Rows are points. Each copy is the shape, with its points in the same order, stretched, turned, moved and blurred by noise. Say if it was mirrored as well.

Shape (9 x 3):
[[-0.9 -0.9  2.0]
 [ 0.0 -1.3  2.5]
 [-0.2 -1.6  2.5]
 [ 0.2  2.6  1.3]
 [ 4.4  2.8  3.5]
 [-0.9  1.4  3.0]
 [ 1.1  0.2  4.5]
 [ 0.9 -0.1 -6.1]
 [-0.3  0.3 -7.6]]
Copy 1:
[[ 0.6  1.1  1.9]
 [ 0.8  0.3  2.5]
 [ 1.0  0.2  2.6]
 [-3.0  0.8  1.4]
 [-4.3 -3.6  3.5]
 [-1.5  1.6  3.2]
 [-1.1 -0.6  4.4]
 [-0.7 -0.7 -6.0]
 [-0.5  0.4 -7.6]]
Copy 1 is: mirrored
Copy 2 (9 x 3):
[[-0.7 -1.2  2.0]
 [ 0.1 -1.3  2.5]
 [ 0.0 -1.7  2.4]
 [-0.1  2.7  1.9]
 [ 3.7  3.5  4.6]
 [-1.2  1.0  3.3]
 [ 0.6 -0.2  4.8]
 [ 1.9  2.0 -5.6]
 [ 1.2  2.1 -7.1]]
Copy 2 is: only turned

Shape, 11 rows:
[[ 5.4 -2.4 -3.7 -2.6 -1.7  0.7]
 [ 1.5 -0.6  2.0 -1.7 -1.2 -1.2]
 [-1.9 -1.7 -4.7  5.6  4.0  1.0]
 [ 1.6 -2.5 -3.5 -2.8  0.3 -2.8]
 [-0.1 -4.1  6.2 -1.1 -0.7  3.9]
 [ 0.8 -2.6 -0.3 -0.6 -3.9 -1.2]
 [ 2.2 -0.4 -2.5 -3.2 -1.2 -0.5]
 [-0.9 -0.8 -1.2  0.4  0.8  5.7]
 [-5.5 -1.2 -3.2  2.6  3.4  5.6]
 [ 1.5  0.2 -0.1 -0.1 -2.0  0.7]
 [-0.9  2.4  0.4  1.2  2.8  4.9]]
Copy 1:
[[ 4.6 -5.5  0.7  0.4  2.8 -0.8]
 [ 2.1 -1.3  0.7 -3.0 -0.3 -0.9]
 [-2.7 -0.7 -4.9  5.0  2.9 -1.8]
 [ 1.7 -3.9 -0.1 -1.4  4.7 -2.8]
 [ 0.9 -2.5 -1.8 -4.3 -4.8  3.5]
 [ 0.6 -3.8  1.7 -1.3 -1.6 -2.2]
 [ 2.0 -3.1  1.6 -0.9  3.0 -0.7]
 [-1.8 -2.4 -0.5  2.4 -0.2  4.4]
 [-6.4 -1.5 -2.6  4.3  2.5  4.1]
 [ 1.3 -2.0  1.7  0.4 -1.1 -0.4]
 [-1.0  1.6 -0.7  2.7  0.8  3.9]]
Copy 1 is: mirrored
Copy 2:
[[ 4.6 -3.0  0.9 -5.8  0.1  2.8]
 [-0.1  0.4  3.6 -1.8 -0.2 -1.5]
 [ 2.1 -4.0 -4.7  4.1  6.9  0.7]
 [ 1.4 -2.4 -0.9 -4.3  1.8 -2.4]
 [-5.4 -1.5  6.8  0.5  0.9  1.6]
 [ 1.2 -3.5  1.9 -1.9 -2.5 -1.9]
 [ 1.2 -0.9 -0.6 -4.9 -0.2 -0.4]
 [-2.2 -1.1 -1.8  1.2  2.6  4.5]
 [-3.4 -2.8 -5.8  3.9  4.3  3.7]
 [ 1.2 -0.6  1.2 -0.6 -1.0  0.6]
 [-1.4  2.3 -1.6  2.6  3.3  3.8]]
Copy 2 is: only turned

Shape (15 x 9):
[[  1.2  -2.2   1.2   5.8   2.5   0.7  -1.2  -0.5  -3.1]
 [  0.3  -0.7  -0.6  -0.2   1.0  -2.7  -4.8   4.7   5.3]
 [  0.1  -0.5  -0.7  -3.1  -0.5  -4.4   1.8   0.1  -3.0]
 [  2.4  -1.6  -1.8   2.8   1.2   0.1   1.0   0.1   0.2]
 [  1.6  -1.1  -2.1  -3.3  -1.6  -0.5   0.8   1.2  -1.5]
 [ -1.3  -0.7   1.2   1.9   0.5  -4.0   1.4   4.3  -0.5]
 [  1.5  -1.1   1.1  -1.4  -0.9  -5.1  -4.8   1.6   4.1]
 [  0.5   3.5  -0.2  -2.6   2.7  -3.7   1.5   1.2  -1.7]
 [ -2.8   0.2  -0.2   4.5   0.2   1.2   1.9  -0.6  -2.1]
 [ -3.8  -0.5   0.4  -1.9   6.3  -0.9   1.8  -1.5  -2.2]
 [  2.0  -2.9   0.0  -1.4   2.6   1.7   2.3  -1.7  -2.9]
 [  1.3  -2.0  -2.1   0.5   0.5   0.5  -5.4  -1.3  -2.3]
 [  2.1  -0.5  -2.3   1.4  -1.7  -0.4  -0.9   5.1  -2.9]
 [ -4.1  -1.6  -1.9   0.5   7.7 -13.0  -1.4  -0.8  -2.5]
 [ -0.8   1.8  -2.2  -3.2  -0.9  -2.3   2.4   0.6   0.5]]
Copy 1:
[[  0.3  -5.1  -0.1   7.1  -0.9  -1.3  -1.5  -1.0  -1.1]
 [ -4.1  -0.1   4.7   1.1   3.6   2.4  -4.1   0.5   4.5]
 [  1.2  -0.7   0.6  -2.0   2.0  -4.1   3.0   1.6  -0.5]
 [  1.0  -2.8  -1.6   3.5   0.7   1.0   0.3   2.1   3.0]
 [  1.0  -0.6  -0.5  -1.4   1.5   0.3   1.7   3.9   0.9]
 [ -0.2  -2.0   4.8   3.4   0.8  -1.5   3.0   1.5   1.3]
 [ -4.0  -0.9   3.7  -1.5   4.1   1.0  -1.9  -3.0   3.7]
 [  3.3   2.5   1.9  -0.3   4.6  -3.5   1.8   1.0   0.2]
 [  1.0   0.7  -0.5   5.7  -2.6  -0.5   1.6   1.3  -0.1]
 [  4.8   1.6   1.6   0.7  -0.1  -5.9  -3.7   1.2  -0.3]
 [  4.7  -2.9  -2.5  -0.7  -0.8  -0.9  -2.3   2.2  -0.1]
 [ -2.7  -1.0  -2.8   1.5   1.8   0.5  -4.0   0.9  -1.8]
 [ -2.0  -2.5   0.0   2.6   2.2   1.7   2.0   5.3  -0.1]
 [ -2.2  -1.0   3.6   1.8   4.0 -15.0  -1.8  -1.8   2.1]
 [  1.0   3.9   0.5  -1.1   2.0  -0.4   3.4   2.7   2.7]]
Copy 1 is: mirrored
Copy 2:
[[-1.5 -1.6  1.5  3.9  1.5 -1.3 -2.4  4.6 -5.8]
 [-0.7  0.4 -3.8 -3.1 -3.0 -7.0  1.4  1.0  1.1]
 [-0.9  1.0  1.2 -1.0  2.1  0.0  0.6 -5.5 -3.7]
 [ 1.7 -1.4  0.0  2.4 -0.3 -1.6  1.4  1.2 -4.1]
 [ 2.6  0.2 -1.4 -1.9  0.2  0.2  0.3 -3.6 -2.4]
 [-4.6 -0.3 -0.3 -1.4 -1.6 -1.4  2.1  0.2 -4.5]
 [-0.8 -1.5 -0.6 -2.9 -2.6 -7.2 -0.5 -3.2  0.5]
 [-0.6  3.2  3.3 -2.9  3.2 -1.0  2.2 -2.2 -2.6]
 [-2.6  0.6  2.0  4.5 -1.0  2.8 -0.2  2.5 -2.5]
 [-3.3  2.1  0.6  1.4  7.5  2.1  2.0  1.2  0.3]
 [ 2.1 -1.6  0.4  0.7  5.1  1.9  0.3 -0.3 -3.0]
 [ 2.0  0.8 -1.6  2.0  1.7 -3.0 -4.1  0.8 -2.2]
 [ 1.2  1.4 -2.3 -1.7 -2.7 -1.5 -0.6  0.8 -6.7]
 [-9.1  4.3  0.0  3.4  7.2 -7.1  2.9 -2.9 -5.0]
 [ 0.7  1.9  0.5 -1.5 -0.3  0.8  2.8 -4.5 -0.3]]
Copy 2 is: only turned
Copy 3 (15 x 9):
[[ 0.6 -3.4 -0.8  3.1 -0.1 -1.5  1.1  1.6 -2.9]
 [-3.5 -2.4  0.0 -0.2 -5.8  0.2 -5.0 -1.0  6.0]
 [ 2.2  3.8  2.8 -2.6  2.6 -1.0 -1.5  0.3  2.3]
 [-0.5 -0.9 -1.4 -0.7 -0.6 -1.1  2.6 -0.1 -0.2]
 [ 1.0  3.0  2.2 -4.9 -0.1  0.3 -1.0 -1.2 -0.1]
 [-0.3  0.0  3.5  0.8 -0.9 -4.6 -0.7  1.7  2.2]
 [ 1.2 -2.6  0.2  0.0 -2.2  0.7 -5.1 -2.7  7.5]
 [-2.1  1.1  3.7 -2.4  4.0 -1.9 -2.5 -0.6  2.6]
 [-0.6  0.9  2.6  3.4 -0.2 -1.9  2.7 -0.4 -2.6]
 [-1.4  3.4  3.7  1.2  4.5  3.6  0.1  4.8  0.2]
 [ 0.9  0.7  1.4 -3.2  2.4  3.2  2.3  3.2 -1.5]
 [ 2.0 -1.5 -1.6  0.3 -0.4  2.6 -4.2 -0.4 -2.2]
 [-0.2 -0.9  1.8 -3.0 -3.6 -4.6 -2.0 -0.3 -2.8]
 [ 2.5  5.5 -0.8  3.9  7.3 -3.3 -5.8  6.9  5.4]
 [-1.9  4.6  3.5 -2.6  0.3 -0.9 -0.6 -2.5  2.7]]
Copy 3 is: mirrored
Copy 4 (15 x 9):
[[  1.0   0.6  -1.4   6.3   2.0  -3.3  -2.6  -2.9   0.4]
 [ -1.2  -3.0  -0.9  -5.9   0.7  -2.0  -3.1  -2.1   2.8]
 [  1.5   3.3  -1.6  -1.7   0.4  -3.0  -2.1   0.2  -4.9]
 [  1.5  -1.0  -1.8   2.4   1.2  -2.4   0.2  -0.8  -1.0]
 [  1.3   0.7  -2.2  -1.9  -0.1   0.1  -1.9   1.7  -4.4]
 [ -1.7   0.9  -0.8   0.0  -1.4  -5.8  -1.9  -0.6  -0.6]
 [  2.4  -1.5   0.2  -6.1   0.7  -2.9  -4.6  -2.1   1.9]
 [  0.0   5.5  -1.7  -1.8   1.8  -2.2   0.5   1.2  -2.8]
 [ -0.1   1.8  -1.9   4.9  -2.4  -2.9  -0.4  -3.6  -1.1]
 [ -2.3   5.1   0.3   1.6   3.0  -2.1   0.0  -5.4  -4.9]
 [  1.0   2.2   0.2   3.5   3.0   0.1  -0.6  -0.8  -5.5]
 [  2.8  -0.2  -3.6   0.4   2.6   0.5  -4.5  -3.1  -0.7]
 [ -0.4  -0.6  -4.6   0.5  -0.7  -1.8  -3.0   2.9  -1.3]
 [ -0.4   2.9  -3.4  -2.5   5.8 -11.6  -1.7  -7.8  -3.2]
 [  0.9   2.4  -1.7  -3.5  -1.2  -1.2   0.6   0.2  -3.6]]
Copy 4 is: only turned
